Rows are points. Any point is a mix of the corners, with weights that add up to 1. It lies inside the corners' shape when no weight is negative. Say inside or outside, and name the corners with a negative weight.

Corners:
(1): [ 5.6 -1.7]
(2): [0.5 6.4]
(3): [-2.1 -4.7]
Points:
[-2.5 -3.8] => outside (1)
[ 1.5 -1.2] => inside
[ 0.5 -3.2] => inside
[1.2 4.7] => inside
[4.6 1.7] => outside (3)

Corners:
(1): [-1.8  1.2 -4.3 -4.3 -2.6  2.5  7.7  3.9  2.9]
(2): [ 2.9  9.1 -2.4  5.1 -2.1 -2.1 -1.6  0.3 -0.7]
(3): [  0.3  -2.8   1.0 -11.4   0.3   1.7   4.5   6.1   3.8]
(4): [-2.8  7.8 -2.8  2.1 -6.6  3.0 -6.7 -1.7  1.1]
(5): [-2.0 10.0  0.4  2.9  0.1 -0.4 -2.6 -1.8 -3.2]
(6): [ 0.2  4.4 -0.7  2.7 -3.2  1.7  0.6 -4.2  2.9]
(7): [ 2.7 -6.6  3.1  5.5 -3.0 -1.3 -2.2  1.4  1.0]
(8): [-0.9  6.3 -5.0  2.8 -1.8 -1.8 -2.6 -2.7 -3.5]
(9): [ 4.0 -6.9  1.6  3.4  2.0  3.5 -0.6  4.0 -2.0]
(10): [ 0.2 -0.6  2.6 -5.1 -4.4  1.0  5.0  1.3 -1.3]
Points:
[-0.8  4.9 -0.9  2.9 -4.9  0.3 -2.1 -1.6  0.3] => outside (3, 9)
[ 0.6  1.2 -0.2 -4.1 -1.4  0.8  1.9  2.9  1.5] => inside
[ 1.2 -1.0  0.9  1.2 -1.7  1.9 -0.5  1.9  0.3] => outside (8)
[-0.2  5.2 -2.2  4.3 -1.6  0.3 -2.8 -1.5 -1.5] => outside (3, 10)
